Each row of a before or after table is a point. One or more steps were done to the points. Then noise was added and the rows were shuffled. The steps act on how far a point lies along the listed directions, d1 being the first. What was done? A step turns or swaps two directions, mirrors them in a line or flattens them onto one, adds a multiple of one to another, or multiplies one. Angles are multiples of 10 degrees, from the lower direction toward the higher: turns from -170 to 170, lines from 10 to 170 but not 90. Use the fewest steps. Two steps may share a direction if one is a turn and the other turns, adds or multiplies; they go together, in the order done. Otherwise the lowest direction goes first.
(in the rows, 128 means zero)

Directions:
(1): [ 82 156 138]
(2): [128 147  77]
(3): [157 171 144]
Before, 9 rows:
[[131 140 114]
 [114 140 175]
 [134 171 148]
 [ 81 122  65]
 [121 148 144]
 [165 172  88]
 [115 106 135]
 [ 84 120  50]
 [124 116 155]]
After (9 x 3):
[[140 143 113]
 [ 54 124 100]
 [157 171 125]
 [114 141 132]
 [152 116 129]
 [107 184 164]
 [131 102 121]
 [ 36 128 108]
 [167 128 101]]
Steps: swap d1 and d2

Directions:
(1): [ 64 117 130 142 168 101 145  98]
(2): [115 113 111 113 106  95  56 112]
(3): [125 177 114 193 100 111 126 124]
(4): [131 128 117 159 175 181  86 125]
(5): [ 85 173 167 104 123 143 109 164]
(6): [ 91  82 108 150  90 156 136 164]
Before:
[[125 107 125  91  54 121 139 173]
 [151 110 139 112 142 160 159 132]
 [123 145 147  79  85  83 116 135]
 [155 128 143  94 121 136 115 138]
 [132  88 129  96 139 107 131  91]
 [134  91 111 124 124 111 151 113]
 [134  82 113  99 114 127 119 142]
 [112  88 122  96 139  90 153 117]
 [114 126 135 134 132 130 109 114]
 [ 68 140 148 131 114 110 139 139]]
After (10 x 8):
[[110 161 132 167 120 156  79 144]
 [121  75 164  52 160 160 169 140]
 [ 31  48 109 127 146 144 120 142]
 [139  79 118 118 162 156 143 126]
 [ 79 102 122 129 164 126  79 111]
 [150  48 123  67 198 181 115 137]
 [164  44 141  49 186 167 121 102]
 [103  77 148  59 153 123 134 125]
 [116  27 122  54 163 141 135 138]
 [143 132 135 128 114 126 113 120]]
Steps: turn d1 and d4 by 140 degrees; add 0.5 times d1 to d6; turn d2 and d5 by -30 degrees; multiply d3 by 3

Directions:
(1): [129 125 181  89 117 143 186 106 120 176 123]
(2): [162 140 137 151 205 139 154 119  92 108 107]
(3): [123 100 108 177 106 133 182 141 162 123  78]
(4): [ 76 119 165 104 154 148  99 116 158  97  81]
Before (9 x 11):
[[165 159 154  78 138 136 140  99  96 162 165]
 [101 109  77 178 118 122  90 169 193  79 102]
 [171 141 103 124 121 110 117 137 101 167 183]
 [133 157 149 104 150 141 157 122  75 144 165]
 [109 133  82 159 110 121  75 141 134 121 177]
 [106 105 112 112 111 129  65 140 140  95 115]
 [150 139 148 128 147 124 131  99  96 119 116]
 [149 130 139 105  82 117 152 113 106 181 174]
 [167 154 131  82  79 116 120 130  70 196 227]]
After (9 x 11):
[[104 131 181  70 114 132 109  96 123 158 148]
 [116 140 180  68 154 157 130  89 134 129 102]
 [140 134 153 135 147 128 133  98 105 110  96]
 [152 125  49 191  99  98 100 172 154 105 162]
 [118  94  93 145  94 125  96 153 149 102 102]
 [116 138 151  82 159 132  67 122 127 129 139]
 [ 90 148 170 101 163 158 145 114 106 124 116]
 [ 84 128 105 149 124 126  61 134 153 106 161]
 [ 69 139 204  28 128 152  55 106 122 140 146]]
Steps: turn d3 and d4 by -90 degrees

Directions:
(1): [137 116 127 150 135  61 170 135 144 106 188 150 168 112]
(2): [ 85 111 134 115  89 157 162  94  84 144 179 122 135 173]
(3): [149  77 126  84 158 131 109 132 173 195 156 130 134 145]
(4): [ 80  88 147 176 149 122 158 127 134 162  91  77 146 105]
Before:
[[144 140 144 131 120 108 171 130 144 113 176 158 147 133]
 [ 61 133 145 224 116  30 203 156 124  72 111  99 167  83]
 [151 137 124 133 115  74 132 152 127  84 160 163 137 108]
 [141 102 107  81 150 143 100 143 153 156 125 142 139 152]
 [134 137 148 181 171  58 166 155 148  94 108  99 159  32]
 [ 85  98 147 119 116 184 140 109 123 193  99 107 113 171]
 [153 134 131 125 127 134  94 127 143 158 133 162 110 154]
 [ 97 133 157 152 112 155 167  90 102 142 140 117 128 157]
 [149  99 111 102 101 158 106 121 124 153 172 135 111 170]
 [144 134 126  87 105 127 130  94 143 169 183 143 145 136]
 [ 92 115 146 196 164  90 156 140 161 119  65  87 131 101]
 [147 181 122 125  98 147 111 140  89 109 132 148 107 141]
 [179 189 106  71 117 148  72 127 134 102 138 182  91 146]
 [158 162  99 116 111 102 143 111 116  97 212 173 144 168]]
After:
[[142 147 125 100 104 168 108 132  97 157 150 137 109 163]
 [187 156  93  87 132 112 105 123 147 123 192 176 128 169]
 [ 52  82 143 156  97  49 224 125 118 131 223 118 183 154]
 [182 118 106 121 132 141  76 150 158 139 110 135 100 125]
 [136  96 154 124 158 135 139 112 164 188 144 124 135 145]
 [177 159 120 100 132 109  97 123 169 145 127 147 134  96]
 [137 136 124 113  92  98 134 137 104  91 183 166 129 136]
 [147 157 131 148 120 130  94 131 131 131 102 155 103 137]
 [121  98 145 137 162 144 119 140 174 192  60 106 119 122]
 [140 148 106 124 146 129  98 156 138  99  70 136 130 115]
 [ 60 106 149 195 129  95 200 116 125 113 129  93 146 135]
 [ 89 139 153 168 109  86 212 112  81  83 188 108 170  89]
 [151 196 111  81 101 177  75 115 106 102 115 163  80 155]
 [163 142 139 115 126 111 152 135 156 119 172 165 138 134]]
Steps: turn d1 and d4 by -20 degrees; turn d2 and d3 by 100 degrees

Directions:
(1): [127 125 177  95  98 119 125 188 181 119 178 151  83 137 158  76 131 126
  81 138 150 114 141 157]
(2): [120 155 109  86 133 128 163 186  89  99  92  93 138 153 173 116  76  82
 107 143 107 132 127  78]
(3): [142  95 174  84 130 168  47 117 121 135 117 147 134 138 112 127 135  74
 136 155 138 189 101  96]
(4): [113 117 138 158  96 134 109 108 137  78 148 180 173 147 143  90 107 112
 158 128  56  74  96 117]
Before, 9 rows:
[[122 155  84 160 108 131 166  87 116  87 145 147 167 139 131  96 103 143
  131 100  86  95 108 125]
 [145 169  46 151 194 105 213 134  81 200  63   7 115 104 109 218 131 187
  104 106 179 171 174 134]
 [157 133 142  69 139 148  98 155 127 152 146 133  97 111 104 139 172 109
   82 125 203 200 117 122]
 [132 122 178 113 105 139 104 141 136 124 153 150 125 151 148 125 121 106
  140 158 123 126 118 105]
 [157 151 149 102 157 119 149 167 126 164 110  91  86 120 127 137 144 129
   91 136 175 190 149 109]
 [142 110 125 160  98 128 120  86 162 120 154 162 141 141 106 118 159 152
  146 103 107 106 101 170]
 [114  92 129 150  95 134 115 105 154 108 155 164 139 138 118 100 138 128
  153 132 106  88  87 144]
 [114 150 128 135 112  94 158 150 132 117 133 146 132 126 150  95 139 139
   95 122 101  84 159 159]
 [153 117 186  38 129 172  73 129 129 122 125 147 104 110 125 116 141  66
  116 167 158 169 132  95]]
After, 9 rows:
[[148 143 100 138 151 124 141 104 123 160 148 129 106  93  90 160 187 172
  111  99 185 159 132 154]
 [126 146 121 102 107 153 127 123 120  84 144 152 151 156 146  73  87  96
  111 125  96 126 102 102]
 [117  87 144 129  94 144  98 115 144 105 148 157 137 150 112  94 135 104
  149 142 107 110  73 136]
 [127 142 133 101 132 120 119 149 104 112  93 142 151 142 153 106 118  85
  107 142  84 123 139 112]
 [146  96 149 112 104 162  79 111 141 107 134 165 148 151 117 112 147 100
  137 128 107 143  83 125]
 [137 144 115 157 129 117 168  75 153 129 160 148  99  74  99 145 174 188
  142 109 147  79 169 171]
 [154 156  99  72 186 134 160 190  85 191  61  15  95 125 128 173 118 114
   73 137 189 226 163  92]
 [155 153 117 141 162 112 178 138 118 171 116  92 103 110 114 153 145 156
  113 123 160 167 150 124]
 [126 129 145 161 104 121 138 120 141 126 162 150 136 139 137 140 136 151
  154 142 116  92 127 132]]
Steps: flatten d1 and d4 onto the line at 80 degrees; mirror d2 and d3 in the line at 150 degrees

Directions:
(1): [152 109 145 152 127 111 158 154 158 159 107  97 114 146 148 114  73 179
  43 106 128 119 135 143 124 101  77 148 154 148  87 126 197 175 145 106
  89 186 122 119 135 149 124 123 113 117 180 182]
(2): [ 77 163 161 127 146 152 120 142  92 195  93 163 153 142 120 110 172 134
  61 119 194 102 149 136 181 101 157 156 133 136 152 176  68 128 107 148
  83 109 137 123 141 144 172 117 114 163 134 159]
Before, 10 rows:
[[134 127 132 147 123 122 119 130 144 135 120  90 118 134 146 113 113 152
   76 110 157 114 127 138 128 114 111 149 132 133 109 130 145 144 138 116
  118 141 141 137 127 143 129 142 123 131 150 143]
 [ 97 146 120 129 142 155 116 136 113 130 123 143 152 112 121 111 152 128
  134 119 146 136 149 125 150 120 148 132 142 134 151 151  92 111 112 149
  114 110 134 136 132 126 149 132 103 150 123 120]
 [167 108 104 122 113 108 133 120 158  80 141 104 104 118 135 119 103 133
  164 136  76 154 116 119 106 143  98 116 131 129 124 111 163 129 130 120
  155 127 125 131 116 120  87 141 140 131 126 128]
 [146 111 100 113 118 110 133 120 130  84 168 131 122 101 135 126 125 103
  185 144 110 157 131 127 100 144 130 101 119 115 121  91 135 114 130 124
  170 121 133 122 117 120 109 133 140 118 116 106]
 [135 121 150 154 135 123 150 140 149 172  84  98 123 134 141 108  85 179
   46 111 132 112 141 145 117 105  81 140 147 154 100 133 175 170 139 109
   80 186 112 116 144 158 129 139 119 119 195 174]
 [147 116  99 116 119 115 121 109 152  88 137 110 115 102 130 137 121 107
  191 125  95 157 104 115 113 136 128 108 102 123 122 116 155 121 136 120
  152 119 106 126 110 126 104 135 156 121 121 115]
 [112 135 170 148 139 122 147 163 136 188  70 115 141 139 135 102 100 171
   19 116 174 101 155 147 180  80  87 156 147 147 111 158 134 174 130 144
   66 168 132 108 144 171 169 110 104 153 158 199]
 [159 107 115 136 128 121 149 139 159 132 123  88  94 128 154 146  75 161
  106 128  88 131 119 148  88 107  72 130 146 133  97 103 193 159 150 103
  127 175 111 101 119 136 114 135 128 108 147 155]
 [ 93 147 139  99 146 151 113 119  90 133 136 147 141 126 117 128 156 110
  157 126 147 122 133 136 152 143 168 121 127 121 153 157  72 113 110 132
  133 108 138 135 123 131 138 122 120 141 106 106]
 [124 117 164 152 133 135 141 167 144 174 103 120 128 167 129 115 105 172
   37 105 160  97 142 140 149 101 103 158 150 153 111 145 167 166 125 129
   75 172 115 112 135 143 132 119 113 132 165 197]]
After:
[[113 137 141 125 136 126 131 140 138 169  90 123 127 124 131 112 130 141
   80 107 159 128 126 131 157  97 124 145 118 142 120 159 134 146 128 128
   85 133 116 115 124 152 138 121 131 148 154 179]
 [113 146 145 127 135 137 129 142 124 162  98 138 131 140 132  96 144 145
   79 120 152 121 142 132 168 107 123 151 136 141 148 163 104 133 109 143
   97 111 134 121 135 144 141 129 122 170 141 171]
 [121 123 139 133 135 117 150 153 126 165 124 139 135 126 144 100 119 147
   63 122 159 129 158 146 142 100 115 143 142 135 110 132 136 147 125 124
  103 149 134 108 134 152 143 121 114 142 159 173]
 [158 103 129 124 133 117 141 130 141 106 145  92 109 128 140 126  79 145
  135 115 101 137 119 138 109 141 107 116 147 130 104 118 175 152 140 100
  138 171 124 131 118 138 100 126 118 102 145 127]
 [ 92 161 122 109 135 154  91 100  92 119 123 157 152 100 103 132 186  86
  198 153 136 129 129 119 127 149 177 104 100 123 176 141  44  87  99 152
  150  80 128 132 131 120 133 148 143 138  98  78]
 [119 141 118 129 123 137  96 111 121 104 139 113 126 120 127 126 153 119
  142 125 153 121 120 130 130 133 155 131 111 117 145 132  90 108 123 133
  152  96 146 142 120 123 130 149 136 140 109  98]
 [147 112  99 137 129 131 129 132 151  90 141 104 130 108 134 120 100 141
  154 124  94 150 135 126 108 131 112 120 148 136 119 116 162 124 137 130
  134 145 126 138 125 122 119 139 109 117 135 114]
 [111 132 118 114 127 149  93 117 113  85 155 155 143 131  99 153 176  84
  220 147 125 129 119 111 125 159 176 110 104 113 171 120  83  86 102 157
  163  81 122 129 116  99 118 132 148 129  75  92]
 [ 80 164 129 108 144 167 108 127  91 170 109 158 137 125 123 144 186 112
  122 138 159 116 133 142 149 108 155 141 123 120 165 157  55 105 107 149
  125  99 127 104 126 132 165 129 130 156 102 132]
 [124 134 100 101 119 128  96  99 121  59 148 134 140  96 105 146 152  72
  253 171 100 146 120 110 131 158 152  88  92  99 161 110  68  86 119 165
  186  82 134 128 121 115 133 133 144 136  55  64]]
Steps: turn d1 and d2 by 160 degrees

Directions:
(1): [ 70 142 128 121 138 124 108 168 107 130 142  97 116 110 131  92 110 119
  92  97  88 115  93  87 109 144 128  94 154 156  89 158 119 177 125 152
  50 132 112  54 107 162 169 124  49 133 116 116 139 106 149  87 147 142
 187 129 135 156 151  83  68  90 161 139]
(2): [132  99 128 142 178 187 109 100 121 101 117 123 135 114 144 144 153 138
 171  41 133 118 107 128 148 178  80 120 102 130 129  58 152 164 127 166
 106 192 117 131 169 103 162 114 157 168  93  97 103 146 138 134 132 190
  93 133 190 146 115 145 138 136 195 137]
Before (11 x 64):
[[127 146 134 120 104 107 130 157 124 124 128 133 135 128 128 119 119 135
  118 147 124 132 137 138 130 127 151 128 128 137 131 138 117 140 144 132
  128 116 134 119 116 138 124 138 123 147 140 115 115 127 144 129 129 119
  136 114 122 141 124 129 121 138 115 134]
 [109 144  96 141 157 143 120 173 122 118 117 120 140  95 139  72 123 117
  120  97 102 131  77  94 124 156 121 121 146 156  90 148 121 184 138 171
   53 150 106  88 127 165 174 117  81 155 109 105 118 122 133 105 127 161
  154 122 162 144 141  94  77  93 188 129]
 [129 133 122 113  85  89 161 120 142 164 141 126 138 147 115 113  95 129
  113 191 145 135 155 138 124  97 169 144 143 108 129 182 109  82 132  88
  151  81 152 158  92 152  96 134 113 107 158 158 166  95 122 128 124  76
  143 113  92 101 128 126 129 114  82 130]
 [ 63 139 116  94 118 100 116 197 124 132 137 104  91 137 146  75  76 131
   70 151  79 107 101  96  95 130 161  93 174 154  88 193 109 164 125 132
   48 108 128  48 107 174 160 147  19 115 124 113 141 107 139  71 142 113
  216 120 114 149 159  76  42  77 144 135]
 [129 149 125 125 118  89 144 132 147 148 130 126 116 117 115 136 117 157
  105 187 117 153 146 131 122  84 163 121 154 104 133 177 117  94 141 106
  143  94 127 126  71 124  95 135 106 107 131 155 125 116 111 129 115 100
  162 115  88 120 136 124 119 123  94 114]
 [155 150 134 112  73  87 163 136 153 140 134 139 134 137 122 112 146 156
  129 226 141 138 156 146 124  88 158 164 125 104 152 178 120  91 118  78
  197  71 139 153 102 142  86 124 154  93 141 159 119 119 115 138 121  70
  150 119  96 107 119 137 180 140  62 116]
 [120 118 118 146 140 175 108 124 118 112 106 133 138 129 124 121 145 127
  159  79 136 135 101 114 125 140  94 112 103 139 124  88 151 141 142 163
  124 162 128 125 125 118 136 100 110 144 101 128 119 119 121 123 130 157
  118 129 170 155 123 119 130 122 173 153]
 [102 144 134 122  81  77 143 156 132 150 114 125 119 119 103 122 107 131
   97 193 133 144 158 127 118  78 168 145 145 109 125 183 108  98 122 112
  157  75 151 108 107 158  94 153 107  87 152 145 153 116 159 119 136  84
  188 120  79 127 135 106 129 101  86 129]
 [ 71 123 117 143 172 170  91 132 112 111 145 103 121 111 132 130 128 112
  126  32  95  97  85  99 130 166  91  83 126 149  90 100 135 198 136 170
   46 165 121  49 155 129 186 121  77 164  99 104 101 132 139 104 132 188
  131 146 185 154 129 102  89 110 200 161]
 [171  97 152 139 170 176 124  75 123 114  93 126 138 127 144 171 149 136
  191  97 149 119 133 141 145 161  96 133  92 118 169  57 159 131 122 118
  165 173 132 167 161  78 129 122 186 157 104 125  98 155 114 158 135 153
   79 109 174 142 110 166 145 155 157 129]
 [183 135 125 124  84 105 152 105 150 124 136 164 134 143 118 141 130 162
  155 210 146 155 158 157 140  86 163 165 113 104 176 136 131  32 134  53
  222  72 154 205 113 106  42 137 193 109 158 145 144 129  98 155 114  83
   92 124  89  75 118 168 193 148  36 117]]
After (11 x 64):
[[183 140 124 121  74  95 156 109 149 131 139 162 133 147 115 136 128 163
  145 230 150 158 164 159 138  76 171 162 124 103 181 147 129  27 132  49
  226  62 157 203 105 111  33 140 187 102 164 151 152 129  93 158 115  65
   98 125  77  72 125 163 185 149  28 116]
 [127 153 127 124 111  79 148 131 154 153 129 127 112 120 114 128 112 155
  102 207 116 159 150 130 120  81 172 117 158 101 137 191 112  87 140 102
  146  80 129 126  65 129  93 134  98 102 138 163 132 113 111 122 109  91
  170 115  75 117 142 123 120 122  74 111]
 [101 150 138 118  71  64 149 162 132 159 118 127 124 118  97 119 103 128
   87 211 128 146 159 121 114  64 183 145 153 106 129 200 101  89 123 105
  160  58 156 111  97 164  87 156 100  72 161 151 160 111 157 119 137  67
  199 122  65 121 137 100 127 105  69 128]
 [ 75 114 117 143 184 182  87 126 109 107 142  99 127 107 132 135 133 113
  135  11  93  98  85 105 137 171  81  84 118 150  89  87 138 204 132 179
   44 178 127  55 166 118 191 111  86 171  91  97  94 135 141 104 133 197
  123 150 195 156 123 108  86 112 212 163]
 [125 149 128 118 101 103 130 157 124 128 128 134 132 121 129 115 123 133
  116 150 127 134 139 138 130 128 153 125 125 137 134 143 112 140 144 132
  133 115 135 114 109 140 124 138 119 147 142 120 116 126 147 127 128 114
  138 116 120 137 127 131 120 140 112 136]
 [127 118 114 150 148 189 102 122 118 109 104 130 137 125 123 123 147 128
  161  62 137 133  96 116 125 150  85 111 100 140 125  75 158 147 140 169
  122 168 124 127 131 112 143  97 113 153  96 126 114 119 120 128 134 166
  117 132 178 158 126 123 129 121 185 155]
 [ 59 139 116  92 103  92 118 200 126 139 134 106  91 140 145  69  75 128
   63 163  79 110 101  96  87 125 165  92 186 150  88 203 104 158 123 126
   47 100 125  51 105 177 153 147   5 110 128 121 143 108 138  72 143 104
  219 116 104 145 164  71  40  72 134 134]
 [108 136  95 144 164 150 118 173 120 113 118 118 139  90 140  72 130 121
  124  86 102 131  78  91 126 161 114 117 145 156  88 140 124 188 139 173
   51 154 103  86 132 164 177 113  89 158 104 106 116 123 133 104 125 172
  152 122 166 149 140  92  77  97 193 133]
 [126 143 124 112  73  76 167 126 138 169 145 126 137 151 112 111  88 129
  108 214 142 138 163 139 122  82 174 145 147 106 132 195 100  70 132  81
  158  67 151 156  85 156  91 138 108  99 173 164 170  92 120 122 122  62
  150 110  79  93 128 122 128 108  64 128]
 [158 158 135 108  60  71 172 146 157 146 134 141 133 135 120 107 142 154
  121 250 142 139 155 146 120  79 169 163 133 103 150 194 114  81 114  73
  202  55 144 153  94 145  78 133 151  85 153 168 126 115 112 137 118  54
  158 118  80 103 118 130 177 139  46 114]
 [168  89 154 142 178 189 122  75 121 108  95 123 139 125 149 169 154 140
  203  78 152 114 123 135 146 166  83 126  85 123 175  39 154 138 120 120
  162 183 124 170 173  69 136 117 192 167  93 114  94 158 111 163 132 163
   75 112 187 143 106 170 145 155 168 135]]
Steps: multiply d2 by 1.3
